Rows are points. To make a cloud, some directions were put in groups of two or more. Within a group, all points are equally far from the middle, so they leave a hole (a ring in 2 directions, a hollow ball in 3). The other directions are filled evenly. Then the cloud was stretched, turned, moved and blurred a little. How many holes are there, and how many directions does each take, smallest first?

Cloud:
34	0
-21	-38
-47	10
4	-51
14	-52
38	-18
-27	45
27	-48
39	-25
-2	41
-10	44
33	-42
29	10
-36	-20
Holes: 1 (2)

Cloud:
-47	13	-18
-2	6	44
31	-22	-45
-26	11	-66
-63	-33	19
-5	-51	-6
-37	29	-33
13	23	9
-46	-51	12
-19	29	21
-12	30	19
-35	34	-17
-58	6	51
-26	11	-66
-7	-33	-40
1	-23	63
-46	-32	-7
14	-41	24
26	-7	7
Holes: 1 (2)

Cloud, 29 rows:
-25	41	-10	75
-17	31	-20	-12
-30	15	-35	-10
26	38	-39	28
-20	-4	39	-32
15	28	-16	78
44	-9	46	17
33	8	1	-3
-3	29	68	0
52	5	7	28
-18	31	-30	28
31	45	-60	44
-20	2	-2	59
-8	49	5	-15
-14	-29	34	-13
44	27	45	18
6	48	1	28
45	31	-36	9
-18	12	50	15
36	12	17	-66
10	-11	45	-24
64	-37	19	0
-32	29	-2	32
-51	-21	-32	-9
-14	20	-58	15
-33	46	-21	38
21	54	-42	10
41	44	-21	-35
27	59	-3	-1
Holes: 0

Cloud, 56 rows:
-36	7	-31	36	-28	44
45	-29	-12	41	18	18
-36	-45	-12	47	-22	-16
-17	-61	0	-4	35	-21
50	-26	-51	0	-20	-19
40	-22	0	-36	47	-13
30	23	10	34	-19	44
-28	-46	-45	7	1	46
47	21	-26	-31	-1	34
17	-23	32	-55	16	31
16	-48	15	44	12	9
26	-38	11	2	60	-10
-26	-52	-38	-50	-22	8
21	-33	-19	-74	4	-11
45	3	29	27	33	16
-18	-25	-34	67	30	-6
31	24	-32	-4	13	52
15	-30	-84	-15	-24	7
-55	-36	-4	-12	15	13
46	24	31	-24	15	16
-21	47	-14	-9	-8	-4
-40	-21	9	-5	-17	66
31	11	28	38	13	47
58	-9	-53	-6	12	22
-20	25	34	53	10	54
-4	39	-29	-10	-31	32
-64	-10	23	-22	-31	23
-42	-15	23	59	-33	10
48	0	-6	-11	-48	-10
-57	-5	-4	0	-65	9
23	-15	-22	-22	56	-26
-30	20	-3	57	50	-4
36	22	-31	-37	-27	37
-20	-38	2	-34	4	57
-2	-1	-15	6	-52	67
39	36	10	-21	-31	22
-4	28	-2	57	12	-31
-39	-17	24	62	-28	6
33	-26	-8	1	-65	11
-12	-15	-55	27	11	54
-47	5	46	-30	-4	36
28	-13	-65	-52	-17	-1
25	-37	-1	12	66	-9
-54	8	31	14	42	-2
-43	-30	-19	-33	-38	41
-3	-71	-32	-43	-15	20
-18	-34	-28	6	5	68
17	-52	-19	31	53	6
5	-14	-44	-72	-29	8
-42	-11	32	-16	-26	-51
-28	-15	3	48	-55	-9
54	-5	3	10	42	-11
-21	-51	25	36	-19	-14
-50	-39	-18	22	-40	-18
-35	-42	-56	-11	-36	11
28	-57	-23	-21	-48	32
Holes: 2 (3, 3)

Cloud:
-75	47	-58	-1	-25	-37	-3	-35	24
33	10	35	-24	26	4	26	40	-16
14	34	-26	-67	22	20	-28	-11	-24
42	59	-11	4	46	0	-9	-37	-48
-77	30	-31	48	-8	3	-41	0	-8
0	32	-38	-49	-64	21	31	-15	-17
-10	-53	16	47	-27	2	19	40	-35
-14	-16	-8	-32	-14	4	50	49	14
16	-10	19	35	4	-41	35	-42	-5
-19	24	-82	23	-36	-32	-42	-25	22
-10	16	-69	36	-7	-20	12	-13	31
21	-6	-20	39	1	-24	-20	41	-65
-4	-1	9	-15	-40	50	50	35	23
-18	29	-3	-44	-16	3	-26	36	19
-24	54	31	3	-8	-57	-4	-13	-25
-53	-9	-56	33	-54	7	-12	-5	-8
-23	-12	30	1	-24	-42	-11	-29	-1
-1	32	80	16	1	2	34	-51	-8
1	36	-20	-56	37	18	14	-29	16
22	-9	-13	9	11	-38	-25	27	-57
13	-6	-2	-31	76	-13	49	-34	-24
-62	57	-19	7	2	-11	26	-69	34
-15	64	-19	57	-29	-44	-3	20	0
50	10	-48	11	17	-14	-43	14	14
-13	26	63	-14	-55	47	-6	16	-19
-10	-14	44	15	23	-21	12	-25	29
17	-16	-16	57	-10	-5	-23	59	-58
-13	10	-51	45	-53	13	-51	-1	-35
-28	29	40	-41	18	21	13	-33	41
-2	84	-15	23	-5	10	-1	15	-52
23	6	-62	37	-34	10	0	10	26
38	27	8	57	-22	44	-22	5	-30
-18	0	87	-11	-17	60	40	32	-21
14	6	29	12	50	34	-66	33	-10
-12	-9	-32	19	-14	48	-27	13	29
-26	65	-15	-30	5	13	58	-8	-34
-53	39	-15	41	-31	3	53	-20	23
-17	32	62	-21	33	-6	37	37	3
-51	-23	-2	-23	37	17	-1	17	-22
-31	-25	-21	-17	-27	19	-18	11	38
40	27	-67	49	38	-19	-53	9	-24
-13	-5	9	20	-32	78	19	73	0
-13	0	-43	61	-10	18	-63	12	6
-32	38	24	22	6	-41	3	-90	4
-62	33	-20	40	22	-30	-41	-4	-32
-36	41	-37	5	25	-66	-5	-76	-1
-12	-1	19	-14	-10	-34	-36	3	20
-28	-15	-47	28	31	-32	-39	11	-33
-17	1	42	-5	-43	24	46	-30	-54
0	-27	-23	2	-25	1	-43	14	34
6	48	-67	1	7	17	-68	4	-35
17	-14	46	-12	-55	18	13	-10	-41
29	6	-1	-21	-36	-33	-21	-13	-25
13	-5	10	43	-36	-43	31	-6	-16
-9	37	-15	46	34	-68	-16	-35	13
-16	-5	36	-21	-32	75	68	12	-20
-59	41	-37	14	-75	2	12	-35	-8
-65	19	-22	44	-5	11	-14	-19	34
-12	-34	40	-16	-27	26	67	27	11
-3	-16	-60	26	-29	-34	-47	-3	27
28	9	-30	-11	2	26	9	76	-8
-32	6	19	53	36	-14	-22	-39	-20
46	14	10	-16	-12	22	19	23	8
2	25	21	-59	-40	12	12	-7	-10
-42	-17	20	-4	-15	-37	8	-52	0
43	-25	-1	17	-15	33	-53	4	1
-22	2	68	46	-17	-11	43	-12	-13
-62	14	-27	27	-34	-55	-14	-25	19
-39	28	40	4	30	-51	6	-70	20
24	54	-7	-34	43	-11	-36	-51	-40
48	22	-32	24	37	-1	-70	-13	-50
-15	0	-43	45	-41	38	34	10	11
1	13	4	73	-8	0	12	-36	-31
-43	58	-21	-24	-43	31	-17	-45	20
-22	-4	-64	48	-29	13	2	41	-49
8	34	17	-17	9	12	23	-4	-78
-28	-4	29	4	7	-15	60	15	28
35	-10	43	-10	-34	71	38	16	-22
-82	31	37	-23	-46	34	58	12	25
37	22	42	6	-15	28	16	-50	-19
5	28	-18	33	15	-7	-63	-30	-56
12	97	16	6	17	-1	9	-15	-29
2	24	-31	68	-14	5	-4	30	-59
-24	18	39	-18	-15	-22	-4	41	14
-81	-2	-20	23	-35	3	-1	-7	8
-11	19	-65	14	-37	21	-24	-26	27
-37	23	7	-13	-7	76	34	55	-26
61	21	-12	40	14	26	-13	11	-67
-23	34	-9	-13	15	56	25	70	-15
-33	-14	28	19	-5	-36	-25	-29	16
25	68	-34	-2	34	2	-64	-21	-29
0	-35	9	-5	-32	-33	-18	4	3
-9	13	78	26	5	-17	31	-11	13
31	41	-36	22	4	9	-13	57	-4
-60	31	-20	-12	-37	62	-12	7	-11
-5	30	19	53	-43	22	-42	43	-44
-39	17	-27	-58	2	6	2	-14	34
3	25	41	1	-14	34	11	2	-74
-35	17	-3	-33	-12	56	0	-41	-26
Holes: 3 (2, 2, 4)
